Each row of a before or after table is a point. The points were changed in one or more steps. Then noise was added and the rows were shuffled. The steps act on columns, c1 being the first. What was done? A step turns or swaps two columns, mirrors them in a line or flattens them onto one, adds a multiple of one to another, or multiplies or shifts one. Angles are multiples of 10 degrees, from the lower column toward the higher: turns from -170 to 170, lines from 10 to 170 but not 90. Use the fewest steps. Two steps may share a column if one is a turn and the other turns, adds or multiplies; they go together, in the order done. Otherwise the lowest column goes first.
(in the rows, 128 means zero)

Before:
[[145  89 142]
 [102 107 112]
 [154 119 150]
 [142 167  96]
 [176 191 137]
 [117 111  99]
 [130 143 144]
 [177 143 145]
 [136 119 144]
 [136 170  99]
 [138 143 166]
 [158  50 160]
 [109 125 114]]
After:
[[110  49  88]
 [118  90 108]
 [111 119  97]
 [112 169 150]
 [139 125 146]
 [134 142 114]
 [128 108 156]
 [147 107 152]
 [131 141  88]
 [ 88 141  94]
 [103 165 155]
 [128 118 111]
 [ 86 190 102]]
Steps: turn c1 and c3 by -160 degrees

Before (9 x 4):
[[106 118 177 104]
 [174 163 172 159]
 [ 81 114 123 131]
 [155 137 129  90]
 [145 162 163 166]
 [148  99 161 109]
 [117 154 153 142]
 [152 110 177  96]
 [136 141 140 167]]
After (9 x 4):
[[150 149 178 144]
 [101 139 130 166]
 [104 159 177 146]
 [ 82  82 171 118]
 [139  99 154 128]
 [121  98 142 102]
 [111  79 163 112]
 [175 138 124 118]
 [108 162 162 131]]
Steps: multiply c1 by -1; turn c2 and c4 by 150 degrees

Before, 14 rows:
[[112 150  96 126 110 121]
 [180  90 141 114 179  92]
 [144 115 113 146 117 164]
 [146 135 127  97 124  61]
 [153 121 155 136 145 125]
 [138 121  92 121 136 142]
 [ 92 159  75 171 104 136]
 [170 129 128 113 156 139]
 [147 149  89 129  82 136]
 [105 164 130 173 123  56]
 [158 101 136 108 128  68]
 [104 136  73 130  77 119]
 [138 160  66 143 104 131]
 [155 131  80 152 108 134]]
After (14 x 6):
[[109 161  66 142 147 129]
 [ 93 147  88 127 164 137]
 [ 98 127 128 112  87 138]
 [148 166 129 172 140  52]
 [ 99 103 135 108 116  69]
 [108 116 113 145 134 163]
 [137 152  94 125 151 120]
 [ 97 131  78 153 139 135]
 [152 162  72 171 163 135]
 [131 135  72 130 181 118]
 [121 121  93 119 118 141]
 [110 134 129  95 127  61]
 [108 122 153 137 103 126]
 [ 96  90 140 113  62  93]]
Steps: turn c1 and c5 by -160 degrees

Before:
[[181 113 124 133 129 123 171 149]
 [107 102  88  98 138  82 137  88]
 [157 164  95 133 140 100 169 123]
 [144 102 152 117 155 122 110  75]
 [182 124 110 123 133 154 144 112]
 [ 87 104  71 138 164  86 148 107]
 [144  95 118 123 146 104  87 104]
 [102 101 124 135 118 100  96  53]]
After (8 x 8):
[[184 124 111 133 122 154 113 142]
 [181 112 125 127 133 122 148 168]
 [108 102  86 146 101  80  87 138]
 [147 102 152 157 120 123  75 114]
 [145  94 115 148 128 103 106  86]
 [ 89 109  71 164 145  85 106 147]
 [101 101 126 118 133 103  52  98]
 [159 166  96 140 133 101 121 168]]
Steps: mirror c4 and c5 in the line at 50 degrees; swap c7 and c8

Before (10 x 9):
[[146 118 161 132 123 152 102  86 133]
 [ 93 115 114 120 107 147 108 115 132]
 [ 57 141 141 112 130 109  76 152 140]
 [119 116 129 110 141 146 123  93  72]
 [ 99 207 138 118  63 134 171 113  94]
 [ 70 138 137 147 129 124 177 154 115]
 [125 117 121 115 124  28  78 138 136]
 [148 109 135 139 112 101  81 132  95]
 [148 146 113 122 133 106  83 128 127]
 [110 122 136 180 135 146 112  82 120]]
After (10 x 9):
[[104 115 114 110 107 147 107 142 153]
 [120 116 120 113 125  27  78 133 120]
 [143 108 134 131 111 101  81  92 127]
 [ 54 142 141 113 130 109  75 143 138]
 [111 208 139  85  64 136 171 106 165]
 [135 123 136 184 136 146 112 136 177]
 [137 114 131 117 143 147 122  87 181]
 [163 119 160 130 123 153 103 142 152]
 [ 64 138 137 146 128 123 177 120 138]
 [145 146 113 125 132 106  83 123 118]]
Steps: turn c1 and c8 by 30 degrees; turn c8 and c9 by -110 degrees; add 0.5 times c5 to c4

Before (11 x 9):
[[148 145 155 121 102 100 121 124 114]
 [114 132 156 118 117 124 125 151 129]
 [104 101 121  88 162 138 121  98 122]
 [120 172 157 136 128 108 116 122 139]
 [131 138 132 146 142  94  98 163  94]
 [148 164  82 128 143 118 147 143 177]
 [158 167 131 111 138 160 141 125 181]
 [156 160 110 119 130 181 119 106 185]
 [127  69 134 105 192 136 127  98 142]
 [112  89 150 128 159 153 144  90  97]
 [114 130 149 146 100 103 108 132 135]]
After (11 x 9):
[[158 167 132 110 116 169 195 133 183]
 [112 130 151 148 154 103  69 118 134]
 [120 174 156 135 130 107  85 136 142]
 [116 131 159 119 134 125 118 102 129]
 [150 144 157 120 154  88  72 128 114]
 [133 138 132 150 109  96  46  96  95]
 [103 102 120  88  98 151 145 164 120]
 [157 163 111 120 132 220 226 150 186]
 [127  68 131 106  71 140 141 168 141]
 [111  90 150 127 105 156 188 169  96]
 [148 165  83 127 110  98 120 118 176]]
Steps: turn c5 and c8 by 170 degrees; multiply c6 by 2.5; turn c6 and c7 by 50 degrees

Before:
[[130 148 131 125 119 141 169 141 172 154 141]
 [117 136 134 150 128 126 140 140  74  85 139]
 [159 116 153 142 119 120 126 113  98  40 113]
 [119 141 109 149 100 124 119 165 182 152 139]
 [114 105 177 175 138 113 136 104 116  67 131]
 [133 142 147 149 114 173 125 158 163 124 160]
 [152  98 114 171 150 138 141 125 105  72 136]
 [154  97 171 165 135 123 133 135  78  94 105]
 [130 171 168 132 176  94 132 184 166 138 139]
 [120 195 154 152 172 125 124 153 161 147 101]]
After, 10 rows:
[[135 119 156 147 107 167 143  86 112 127 162]
 [153  61 174 167 130 120 153 143 178  94 106]
 [160 104 150 140 130 127 147 158 146  42 115]
 [117 119 116 149 123 134 143  69 100 151 139]
 [153  55 112 170 130 126 162 144 145  72 138]
 [115  59 172 174 134 113 155 151 128  64 132]
 [116 112 134 151 129 128 160 143 179  88 139]
 [130 166 186 129 157  81 152  59 123 139 138]
 [119 171 161 154 141 106 146  89 112 149 100]
 [128 152 136 123 118 141 189  97  97 153 141]]
Steps: add -1 times c4 to c2; add 0.3 times c8 to c3; turn c8 and c9 by 150 degrees; flatten c5 and c6 onto the line at 120 degrees; shift c7 by 20

Before:
[[122 187  98 148 128 131  77 172 155 129  82 178]
 [122 131 118 178 125 129 136 115 150 160 122 153]
 [158 126 149 151 108 129  84 112 128 153 110 131]
 [121 101  87 132  85 129 123 130 156 121 153 117]
 [127 143 142 140 103 112 124 110  92 109 162 164]
 [167 119  94 116 134  59  84  74 112 119 130 157]
 [147 129 110 104  94 123 133 121  95 152 117 175]
 [159 166  88 135 172 164  63 122 160 116 103 118]
 [127 177 131 141  91 184 114 117 195 166  98 145]
 [172 151 158 146 155 118 125 134 147 101 124 185]
 [188 166 141  98  95  88 164 104 104 165 142 129]
 [130 136 175 137 187 102  95 124 148 130 139 170]]
After, 12 rows:
[[158 125 148 151 110 118  82 110 122 104 143 134]
 [149 128 109 103  94 126 135 120 150  93 137 175]
 [120 100  88 133  84 143 123 131 105 143 107 117]
 [129 136 175 137 188 154  93 125 109 131 134 169]
 [159 167  87 134 172  85  64 121 102 150 125 116]
 [127 145 142 141 105 161 123 110 168 135 112 163]
 [120 185 100 149 127  98  79 173 101 136 159 179]
 [126 178 132 142  91  65 114 116  53 114 115 145]
 [166 118  95 118 134 183  84  74 147 130 169 157]
 [171 149 158 147 155 132 125 133 119 160 137 185]
 [119 131 118 178 126 125 136 115  97 104 132 153]
 [188 166 142  98  93 167 163 103 136  86 141 129]]
Steps: turn c6 and c11 by -140 degrees; turn c9 and c10 by 160 degrees

Before (11 x 14):
[[125 113 134 117 116  99 125 134 119 116 124 178  95  95]
 [137 163 131  71 108 159 139 147 145 119  99 151 146  94]
 [122 162 139 141 226 112 115  86 122 137 146 177 130 111]
 [156 134 131 113 126  99 137 113 138 113 130 130 133 111]
 [168 142 140 160 121 151 119 135 121 180 136 141 133 245]
 [121 145 113 146 103  99 109 145 137 176 141 130 135 143]
 [116 141 139  74 109 130 197 134 142 185 149 139 109 128]
 [128 117  61 164 106 116 107 141 146 143 141 132  91 154]
 [118 130 127 145 152 117 103 106 154 122  94 142 118 136]
 [130 161 108 176 133 146 136 148 146 142  93 146 106  93]
 [111 128  93 158 127 103 139  47 141 134 128 198  82  95]]
After, 11 rows:
[[138 151 225  43 141 142 139  48 133 135 138 159 147  96]
 [113 145 124 125 152 158 110 142 119 177 142 141 108 141]
 [156 136 143 107 122 134 102 106 171 124 142 147 135 133]
 [110 152 116 128 110 150 135 114 129 113 139 117 123 110]
 [ 97 101 113 104 103 129 118 135 116 179 123 149 137 248]
 [120 159 182  81 138 133 127 130 126 117 122  99 165  95]
 [106  82  95 128 137 140 138 145 161 122 135  59 112  94]
 [207 127 122  74  71 162 119  87 111 137 128 134 134 113]
 [112 141 227 114 141 124 108 142 120 145 149 155 107 154]
 [121 119 154 137 150 139 197 134 112 188 150  71 155 128]
 [130  94 173  96 124 148 137 146 167 139 135 161 134  93]]
Steps: turn c1 and c5 by -130 degrees; turn c2 and c6 by 120 degrees; multiply c13 by 2; turn c3 and c13 by 120 degrees; add -0.3 times c8 to c4; turn c4 and c12 by 110 degrees; turn c9 and c11 by 70 degrees

Before (13 x 18):
[[ 87  93 127 108 134 179 105  62 112 160 152  84 121 126 105 126 136 169]
 [155 133 128 149 155 109 139 107 144  99 141 146 140 143  94 101 162  90]
 [216 131 154 123 105 115 125 105 160 108  96 155 120 114 103 145 165 119]
 [154 163 124 126  66 113  99 118 114 112 181  99 128  99 111 143 135 125]
 [188 118 126 130 156 128 154 116 123 107 125 167 134  73 126 112 132 113]
 [ 93  72  95 117 113 137 105  83 132 155 129  51  75 130 104 130  96 132]
 [194 111 105 139 120 130 109 138 137 118 149 162 140 132 130  98 150 138]
 [192 128 130  91  88 123  82  92 160  98 193  59 172 106  93 121 133  96]
 [184 154 169 136 136 147  94 115 164 136 135 153 152 118 111 108 108  96]
 [196 125 144 158  98 112 147 107 147 116 100 131 170 125 167 129 155  89]
 [ 81  79  97 134 147 135 103 101 160 177 125  69 120 102 102 167 133 158]
 [ 89  83  90 108 128 164  92  87 136 143 153 111  99 117 128 158 144 105]
 [170 148 126 123 156 115 124 124 158  89 133  91 113 131 170 111 171 108]]
After:
[[ 89 157 127 107 110 180 101  63 111 163 159  88 122 127 105 126 131 168]
 [168  99 127 120 108 116 118 122 158  87 126  90 113 132 171 111 174 110]
 [187 143 143 155 154 112 146 109 148 116  89 125 172 124 167 130 154  86]
 [203 138 132  93 166 123  71  92 162  96 180  73 173 107  95 119 133  93]
 [163 117 122 125 200 115  94 112 116 114 176 105 129  97 109 142 138 125]
 [200 148 107 140 131 131 114 140 135 119 136 165 139 134 134  97 154 138]
 [157 117 126 150  99 107 143 110 146 102 135 142 144 146  96  99 160  89]
 [185 102 171 133 131 147 103 117 163 136 124 155 153 120 111 108 107  96]
 [ 83 168  94 132  96 135  96 101 159 176 133  70 123 103 102 167 132 161]
 [ 90 182  96 117 123 136  92  81 132 154 133  57  75 133 105 127  95 130]
 [187 132 128 134  96 128 162 116 127 108 112 164 135  71 127 109 131 113]
 [208 134 151 124 153 118 129 105 158 109  80 157 120 116 102 146 170 120]
 [ 98 173  88 106 112 161  90  87 139 144 160 120 100 120 129 156 145 105]]
Steps: turn c1 and c11 by -10 degrees; turn c2 and c5 by 160 degrees; turn c7 and c12 by -10 degrees

Before:
[[164  78 171  82 110 113 120 166 145 161  97  78 105  70 117 115 135  69
  163 150]
 [156 136 152 120  65 121 159 142 132 157 103 145 138 161 109  99 155  64
  153 110]
 [148 140 147  93 146 144 151  91 132 137  99 152 134 126  90 129 179 115
  157 160]
 [111 136 129 147 100 111 144 140 109 142 119 103 100 154 101 159 152  71
  159 164]
 [122 109 145 102 122  75 132  95 111 135 130 159 107  94 121 185 169 114
   81 198]
 [149 142 133 123 149 117 112 148 110  78 129 118 171 126 149 114 173  98
   97 144]
 [145 113  92  88  75 129 133 118  73  77 103  85 138 154 143 187 126 144
  120 169]
 [176 152 145 133  72 123 109 134  58 117 173 157 157 116 100 146 129 155
  116 191]
 [158 143 154 117 136  87 118 142 142 147 162 143 124  85  76 123 105 136
  161 145]]
After, 9 rows:
[[163  78 114  69 108 112 119 162 168 160  97  77 107 131 125 112 133  70
  163 147]
 [178 152 148 117  75 123 110 170  73 114 173 156 157 129 129 140 131 157
  116 191]
 [155 145 135 102 136  88 118 135 148 146 162 142 124 127 126 115 104 139
  159 143]
 [149 141 129 121 149 118 112 160 126  79 129 117 171 128 125 118 174  99
   99 144]
 [122 108 114  99 123  75 130 100  92 136 131 159 106 128 141 183 170 113
   80 198]
 [147 112  78 138  76 129 133 145  74  80 103  85 139 127 140 187 126 145
  119 168]
 [148 138 100  93 146 144 150  84 107 137  99 153 133 128 129 124 181 117
  158 159]
 [158 134 125 100  65 120 158 142 140 156 105 144 139 128 121  97 155  63
  155 110]
 [109 139 141 134  98 111 142 150 119 143 121 103  99 130 134 153 152  72
  160 165]]
Steps: add -0.3 times c7 to c4; turn c3 and c4 by -60 degrees; multiply c8 by 1.3; turn c8 and c9 by 30 degrees; multiply c14 by 0; flatten c15 and c16 onto the line at 80 degrees

Before:
[[191 145 137 161 157 187 110 165 147  90  96 152 162 131 143 123  94 125
  160 118 138 164 164 164]
 [173  95 134 100 125 141 153 107 148 100 135 166 143  94 205 144 157 165
  125  79 161 129 153 180]
 [137 114 166 155 164 125  99 141 126 146 101 129 135 114 112  91 116 138
  148 144 116 111 152 126]
 [100 112  80  85 118 136 154  76 161  59 158 115 157  62 180 159 171 176
   89 112 106 189 119 162]
 [132  89 158 139 126 138 103 152 111 130 142 110 144 183 135 150 125 136
  163 149  98 138 183 115]
 [ 90  73 117 133  86  94 106 127  88 143 110 122 107 147 143 111 122 109
  121 128 115 126 150  98]
 [161 100 169 140 181 157 147 159 150  91  87 150 163 141 119 110  76 107
  152 128 115 153 154 164]
 [122  89 123 123 111 100 121 138  87 121 118  85  92 137 147 109  96 152
  149 117 102  96 143  83]
 [135  84  85 103 104 113 145  81 126  65 135 110 129 108 123 136 181 145
   91 118 107 156  93 108]]
After (9 x 24):
[[180  94 135  84 126 143 153 105 145  98 137 130 144  91 207 146 161 164
  125  83 159 128 153 179]
 [193 148 136 128 154 188  97 166 145  91  95 174 161 133 145 123  94 128
  161 118 137 158 165 165]
 [124  89 157 149 125 142 110 153 110 130 140 126 145 183 138 151 124 134
  164 151  99 135 184 121]
 [ 90  71 116 140  87  93 101 128  90 141 115 129 107 143 138 107 122 111
  121 131 119 125 147  95]
 [162 103 169 112 179 162 139 157 148  90  89 149 164 142 120 109  81 108
  151 132 113 150 156 165]
 [126  88 122 156 113 103 123 138  89 124 116  97  96 137 140 110  94 148
  149 115 101 109 141  85]
 [101 114  79 111 116 137 159  73 162  63 157  86 160  61 182 158 170 174
   90 115 104 172 119 159]
 [134 116 165 147 162 124  88 143 128 149  98 152 133 115 116  88 116 139
  149 142 118 116 154 123]
 [137  88  87 126 106 112 147  83 125  66 138  97 132 108 125 137 180 147
   87 119 103 149  94 110]]
Steps: turn c4 and c12 by 50 degrees; add 0.3 times c11 to c7; multiply c22 by 0.7
